Each row is a point. The last column is the point's height on a tilted bowl or saddle (a function of degree 2), plus a little noise. Along how many of its main directions does it bend up, bend down or stay straight?

Points (15 x 4)
-5  -49  -37  28
9  45  -113  27
-27  43  -52  -3
-22  -77  -38  48
20  6  2  21
29  28  -1  18
42  -10  70  85
14  24  -34  4
68  5  1  50
-4  47  0  10
-3  40  2  9
-29  57  99  92
79  2  -31  55
41  79  21  36
-22  -3  -35  1
Directions: 3 up, 0 down, 0 straight

Points (26 x 5)
37  27  -51  -39  36
-15  76  37  -1  31
-41  40  28  -26  16
-32  -54  21  84  71
15  -16  48  -56  19
-17  -30  -60  30  40
27  -45  49  70  56
18  44  -18  41  24
-25  -27  -76  -16  53
56  -2  -4  -16  13
-53  -3  35  -22  18
-64  -50  -36  -20  55
61  -73  16  -28  55
2  -60  -1  -12  18
-66  -32  -26  10  40
-35  -29  79  -28  39
101  -12  -12  -59  75
-72  -7  -7  -5  32
-10  -3  -55  -84  62
-47  58  -16  -18  34
-16  81  85  -18  63
44  21  67  -50  33
37  -65  10  26  35
16  35  30  6  2
23  53  -58  45  57
48  35  16  -28  15
Directions: 4 up, 0 down, 0 straight

Points (43 x 7)
14  -31  -30  31  -21  14  -9
35  -8  6  -6  -9  23  13
45  -80  33  -36  -33  5  3
2  2  -101  49  25  24  -41
-6  -19  -57  42  40  72  -40
-73  -34  -53  110  -35  82  -139
34  -92  -63  48  38  -100  -40
-4  -3  59  74  54  11  -63
-3  70  -71  108  -19  -34  -58
24  20  56  -8  22  11  4
41  5  -41  -17  14  24  13
-12  33  0  55  11  -30  -26
4  -69  18  14  -7  21  -14
-33  -65  29  30  77  -25  -42
25  -99  -30  -25  -8  28  -7
-10  -2  34  -17  52  -13  5
-28  9  10  -32  49  55  -4
20  105  33  -7  -18  86  -50
-88  -19  47  -50  40  -15  -7
21  -31  19  -57  -22  -15  31
-13  -99  33  -62  8  10  6
53  36  -47  34  -21  -22  9
54  7  22  7  -31  -13  16
-11  -64  -23  26  -22  31  -26
-3  -48  47  12  28  -16  -9
64  53  5  -1  51  -15  6
-63  -40  21  -41  17  -7  1
-60  37  -27  38  85  3  -82
14  -40  43  6  84  63  -14
-49  5  -66  -27  10  3  -16
-96  -16  -6  3  -10  29  -44
-80  11  70  -68  -11  34  8
27  -48  69  10  11  36  -15
57  34  -25  -55  -2  4  26
-57  32  1  -82  66  7  0
-25  -5  65  17  -15  39  -34
41  -28  1  -7  -60  23  3
6  -18  6  -28  -6  -20  24
45  -3  20  -46  7  -9  32
-16  -38  -17  49  -19  -44  -21
-62  -12  67  26  10  -18  -43
-53  -88  9  35  6  81  -66
-35  -32  30  121  8  93  -140
Directions: 0 up, 4 down, 2 straight

Points (75 x 9)
-55  -21  17  -43  -33  -56  -11  -2  15
-6  -6  91  18  66  -45  -65  -7  48
86  51  34  -11  -42  8  -9  -61  52
31  -16  -52  -8  13  0  -22  -33  15
-43  18  97  13  -18  -20  20  -45  -39
-9  64  -30  31  12  20  41  24  -23
-44  -6  -19  -11  1  66  -80  30  -28
-44  17  94  -81  -32  -63  12  -42  -23
66  57  -19  -9  9  -104  3  53  8
28  -35  50  80  52  -19  -32  -76  47
48  68  29  16  12  14  -12  -94  33
-72  -3  14  -37  -22  21  14  32  -32
12  -44  21  38  -16  15  -79  -56  41
17  -18  4  -30  -6  42  -38  16  -9
-6  -24  -89  3  35  15  45  -16  -17
-11  -62  -54  -55  -2  41  -8  -12  -40
-53  -10  -32  13  -5  -52  81  -15  -8
-12  121  64  -91  45  -8  -18  13  -40
-8  -18  -67  -18  -14  -31  10  -92  -23
-16  8  -25  107  46  55  -71  23  -100
55  -35  53  -94  4  23  -14  -22  50
19  63  -13  15  1  -10  -48  27  -6
-97  18  -3  35  -63  5  -16  -13  -26
43  51  50  45  69  32  -53  -15  12
-12  -6  2  19  -18  -5  86  -21  -45
50  3  1  84  18  2  14  69  -36
-61  15  24  38  -23  110  60  33  -160
95  -25  -13  44  -60  12  -4  10  14
45  -4  5  -25  107  -41  -46  -9  80
33  20  49  32  -48  -42  24  -23  -11
3  -39  -14  -5  -12  -1  -7  11  -14
-93  7  -16  -27  6  -92  -25  -65  49
11  13  -8  9  16  29  -33  17  -16
64  -28  29  50  39  9  25  47  -24
33  49  19  -79  46  -69  -3  17  7
0  -14  6  -42  -34  44  8  -4  -33
-43  11  57  14  88  64  48  -88  28
33  -21  -14  26  9  36  54  112  -81
-31  18  0  19  63  76  -18  -22  -26
-54  -14  -2  -23  34  18  45  27  -21
31  -36  1  49  68  -22  -5  -1  23
-38  42  -51  -35  17  19  124  -58  -46
43  -22  50  79  -8  14  3  -4  -26
-55  38  -50  -3  -73  2  56  19  -35
-15  26  -33  -20  -6  36  63  67  -50
30  -9  -40  -23  3  -66  -41  23  18
26  -74  -12  -52  -49  18  -11  -10  -18
-30  19  -5  -4  22  -36  85  15  10
11  60  29  58  23  25  -18  -111  -3
53  3  -47  -16  23  -64  -1  -37  35
-3  70  -17  63  78  -20  -20  49  -10
-6  -14  -19  -6  20  14  -9  24  -15
-14  -31  29  -16  -12  -39  -16  -13  15
-95  -2  15  7  -51  -5  56  5  -53
-29  59  -21  -8  80  -30  -9  -1  44
58  31  -15  7  -67  -37  -12  20  21
42  -20  -41  -44  69  -28  28  49  1
-5  21  -93  -29  -35  61  6  -4  -74
-26  -2  69  -58  -13  -92  -35  -47  37
-69  -48  -29  -18  24  56  -78  13  -8
-39  -36  -38  -12  11  35  -8  -2  -28
-52  15  11  -147  3  10  73  19  -83
-15  -73  -63  26  -11  -52  28  3  -28
54  -65  10  0  -6  -17  15  68  -44
-9  -12  -55  18  -35  116  -28  -33  -112
48  41  -67  55  -25  -53  12  -58  -14
-1  67  63  21  43  -4  12  -7  -9
-26  18  -3  -11  -8  20  -98  -16  43
-33  21  -102  -99  -22  -2  67  -65  -86
14  -26  -11  -3  42  -70  41  43  15
-34  -86  6  13  -24  34  -111  -11  30
12  71  -2  -46  -3  -14  41  -27  -17
-85  25  23  12  -56  -9  -11  17  -4
-38  -48  15  12  -7  8  -9  6  -23
-4  -35  51  10  -56  -23  -89  90  13
Directions: 3 up, 5 down, 0 straight

Points (76 x 9)
-93  -22  -11  5  36  37  -29  -3  45
-32  61  -47  -15  60  33  31  48  -40
-10  -20  -6  36  73  73  85  -49  10
14  -48  6  -28  14  -43  30  38  15
58  46  27  2  -15  93  47  16  -22
19  -16  36  3  -25  78  13  -46  -50
-39  51  -31  -25  61  85  -125  -26  37
37  37  37  39  -10  -52  72  34  -27
-1  7  -116  60  13  16  61  -90  -41
58  -19  -9  24  53  27  -121  36  31
136  67  -24  126  17  0  -8  -52  -30
-18  -7  71  74  -62  0  -53  18  27
-11  33  -57  -35  -25  55  30  51  -19
49  32  4  -49  -49  -18  5  -76  67
49  68  80  -2  -7  72  -25  -22  18
23  85  -34  -37  -56  -72  27  8  54
32  -45  -27  -13  -14  30  37  43  -2
-52  -32  14  7  -19  -7  64  -30  -32
-64  50  0  -28  30  53  -68  73  38
13  -14  -22  -24  -24  -38  -48  0  70
29  -63  84  -30  -26  -8  40  -81  -24
-14  44  71  -44  -34  48  16  -17  0
47  21  -20  -31  -46  -9  17  -34  21
-96  -31  -97  -32  -39  23  64  -48  -16
-12  -11  -23  -24  -24  59  21  -53  -42
28  -15  -30  -66  28  -21  3  73  41
-91  15  6  -56  4  -12  28  56  -16
-103  10  8  -12  2  -1  -57  -63  114
-24  16  55  72  -8  -70  -39  26  26
34  3  28  -23  51  36  -65  -70  -25
-46  52  1  -9  -29  -73  25  -32  62
19  -3  -47  -14  -35  57  -27  30  15
15  -8  -43  6  14  18  56  27  -15
1  -29  -8  -64  -51  -12  -10  -2  24
27  18  -44  -24  -104  -33  30  49  -22
2  43  35  -7  -20  -25  -40  39  13
9  -34  -59  -37  -49  27  -54  -8  46
-18  -35  -21  20  49  -33  -16  87  15
3  -2  -2  47  35  6  28  19  -15
-27  -43  32  -6  -20  -23  28  -51  -4
1  -20  90  10  59  48  -3  -53  -12
2  -7  36  63  -9  15  -14  -1  -1
-5  -42  -48  29  3  57  10  62  12
-98  42  21  -35  44  -24  45  11  26
-7  40  -15  18  34  -22  -75  4  28
-32  -24  82  25  -45  -31  68  -18  -64
11  -9  27  -56  -36  -23  1  48  3
-102  -11  -64  68  14  76  -38  16  60
2  -47  -28  7  -2  25  36  -55  -26
46  36  63  41  -83  18  50  -22  -45
35  -17  28  -27  -71  -47  -19  -35  48
-82  36  31  23  -14  -39  -67  -24  94
-16  -40  12  26  94  16  -6  -14  5
38  -9  14  -33  65  21  16  30  -18
-37  33  33  47  -30  19  -35  -1  11
34  4  -7  16  7  -59  -91  -10  94
-23  -6  50  20  -19  -5  -18  1  -6
-8  -29  -1  -8  23  4  12  28  -5
-16  36  -48  -64  11  44  25  -36  19
54  -23  -90  -15  30  66  -60  41  43
14  58  52  46  -71  5  46  3  -60
-51  -46  23  -74  -67  40  64  25  -100
-17  -48  -1  62  19  40  -65  97  83
-4  5  -33  66  44  34  53  -47  -18
-8  2  -20  5  -44  1  12  -23  -21
19  -11  -3  -42  9  25  -61  2  26
-6  27  29  -16  -98  -8  -49  26  34
-23  10  11  -49  -16  -64  -3  -43  94
-40  3  -79  72  -99  72  -27  130  22
92  12  -36  -13  40  4  43  -34  7
2  53  -24  -29  45  -23  -6  57  -24
18  16  15  -6  0  10  86  -25  -12
68  29  2  -87  -41  -21  -38  46  106
-45  -4  4  -34  -14  37  14  39  -20
11  -83  68  24  -4  -12  59  78  -42
-21  -29  -18  41  7  -25  9  -49  34
Directions: 5 up, 3 down, 0 straight

Points (61 x 9)
33  57  -34  -25  1  23  10  23  34
-39  -1  -15  -3  25  -13  3  -30  -18
11  78  -38  -40  -17  -40  93  12  58
-16  -28  -12  49  -30  10  77  12  10
-18  -51  -67  80  -13  66  -53  -6  -15
-37  8  -16  20  -72  -24  20  0  -13
-40  -65  -39  37  -3  35  48  -15  -40
40  -53  18  -38  -29  57  -64  93  40
27  35  -29  -19  77  28  25  15  17
-53  34  30  -12  -2  20  -19  -3  -33
26  61  -69  -42  33  31  31  -14  -9
26  -74  -84  -35  -38  -46  90  -40  -36
8  86  -8  -66  -22  6  -19  47  21
11  10  51  -71  -59  24  -14  69  70
94  -9  3  72  15  -27  26  -19  53
10  81  37  48  -2  46  -47  -81  -50
-63  -42  -85  -14  -4  44  53  -87  -103
14  38  57  -4  49  -1  -50  -27  -24
-3  -24  -13  -31  72  69  29  35  16
-1  26  -15  26  -21  -46  -50  29  49
52  9  -54  0  12  -9  -19  -62  26
33  33  -14  -34  -11  -52  15  -76  -25
76  3  36  -95  -48  21  61  -33  17
22  -31  -19  -48  27  -7  69  -28  63
38  31  -13  3  37  23  -6  -15  18
82  -9  -80  10  53  -45  46  -44  75
-12  -41  3  100  -122  -14  18  18  -13
11  8  17  51  -20  -54  -50  33  66
19  -31  43  -75  80  92  23  6  28
-13  18  -40  -33  39  7  -1  46  -12
5  55  -35  -2  35  46  -12  29  -10
26  -142  6  -69  23  19  22  -67  76
-66  -1  -43  4  -10  34  25  -2  -55
-65  39  -4  -24  -17  -48  -42  26  -16
-15  2  -3  -11  -49  -17  33  13  10
-45  -3  -53  30  -125  11  -33  -16  -39
47  50  -70  -34  -44  -88  18  -3  -34
2  0  -18  41  28  112  4  -37  -33
-35  3  8  46  62  -4  27  54  9
-12  40  -48  -66  -6  -2  2  -38  -66
-6  -15  66  40  -13  -27  -12  14  16
-39  1  73  44  37  -45  20  -39  -2
-17  87  -73  -34  -98  45  -39  -19  -71
-42  8  -14  73  53  19  73  101  53
-39  -4  -11  -20  28  39  37  -46  -23
-66  1  39  -22  -11  -1  -26  -21  -44
-38  -32  70  -13  34  112  57  -26  -35
-41  0  32  2  -58  26  33  29  19
-17  111  18  -56  -13  -7  41  -9  -18
51  -15  -11  46  26  18  23  14  49
-53  -66  15  -1  -90  40  3  43  -34
-39  -78  6  45  20  95  -2  5  -63
48  8  6  -21  -24  13  47  27  69
-39  23  28  81  14  35  -11  29  18
18  77  29  -8  -13  -44  18  -8  13
23  -29  -8  34  -21  63  36  35  41
-17  10  20  -67  86  -3  71  65  69
1  24  -17  30  -13  20  -147  34  84
-2  7  22  15  -30  21  32  -70  -36
37  -31  18  1  28  -24  -20  -2  24
-57  4  -19  93  25  -7  -72  -6  21
Directions: 2 up, 4 down, 2 straight

Points (63 x 9)
11  -35  -50  51  -1  -45  7  81  16
19  -35  -49  -37  -54  103  -21  -26  -75
-89  3  -10  78  30  -65  47  -41  27
15  14  -7  13  -16  -21  19  -31  0
3  25  33  10  -56  43  -30  -1  -48
-20  -10  64  26  26  -21  57  5  13
6  55  11  21  45  -52  36  -52  1
1  -10  60  50  -21  -43  -65  10  58
-81  -40  -37  38  -34  -49  85  -52  21
47  -24  -45  5  -8  49  -35  0  -25
25  -26  -27  32  73  28  15  -1  18
48  -46  -11  -9  41  26  -33  158  -81
24  34  -45  -35  13  -1  -36  39  -49
-21  57  51  35  -29  -68  53  -29  0
45  -22  -9  -18  -23  71  67  -7  -54
32  -38  -56  -64  53  -13  57  18  13
26  66  96  -18  -7  96  60  44  -154
-76  -38  18  -17  26  77  56  -48  -43
9  -9  -36  -10  -66  -33  4  -29  -16
20  -58  -24  -7  90  24  50  -7  26
-67  18  -46  -14  -19  7  -21  -46  -44
-22  101  31  42  37  69  -7  0  -53
-41  14  84  -66  53  -60  -34  -13  12
-19  -2  -20  6  3  17  39  -31  -6
-32  4  10  -6  51  -12  -108  -32  -3
31  16  -9  2  -94  -39  18  0  -13
11  44  -27  -42  -76  -32  -6  9  -84
-17  8  -83  -13  25  5  -23  -61  -18
-53  20  21  7  33  -78  -4  48  -6
-10  -44  -64  -22  -10  -42  53  4  -4
-60  43  57  -44  -23  -9  39  13  -91
-29  33  -39  -18  23  38  -40  23  -38
77  -59  54  70  -108  25  15  -37  62
30  30  -29  -7  66  -11  21  -58  11
-71  -31  45  36  -55  40  -96  63  -8
-25  19  -16  25  48  -71  -6  47  4
30  32  -25  -4  -29  -91  5  -38  2
-91  20  36  43  2  26  10  2  -18
-7  -63  -67  30  -25  -40  14  -39  30
-41  -10  42  7  57  54  41  -54  -19
5  45  -58  -7  -46  54  -52  42  -77
47  -90  68  -15  12  15  -69  19  51
-65  -38  49  21  -52  11  -1  -7  8
-58  -8  31  64  78  20  73  23  -4
22  28  18  95  -49  16  66  8  41
38  55  65  37  -56  -49  66  -49  -7
92  14  -55  -65  50  -64  80  45  17
-16  -46  8  3  29  -14  40  18  18
61  -77  13  -34  -44  24  -13  10  -15
0  -15  -7  -35  -3  -25  50  49  -20
-13  -40  60  16  -2  -65  59  -63  57
50  -20  17  78  -51  -18  -41  -1  65
-56  33  8  -61  -13  -41  83  -12  -65
11  33  2  35  -40  -65  -45  -1  10
-32  13  7  59  31  -29  19  33  15
2  -75  -15  -60  -11  -72  30  70  19
-63  -9  32  -14  49  -5  -58  12  -11
-8  -18  7  44  -38  -17  -40  -11  36
18  -11  -26  -31  -30  70  -36  -73  -60
-58  20  -26  41  16  73  -22  36  -7
17  42  30  -33  -12  10  6  23  -62
46  24  13  -6  12  35  -28  -19  -34
4  -75  -8  -86  35  77  -33  23  -32
Directions: 2 up, 5 down, 1 straight
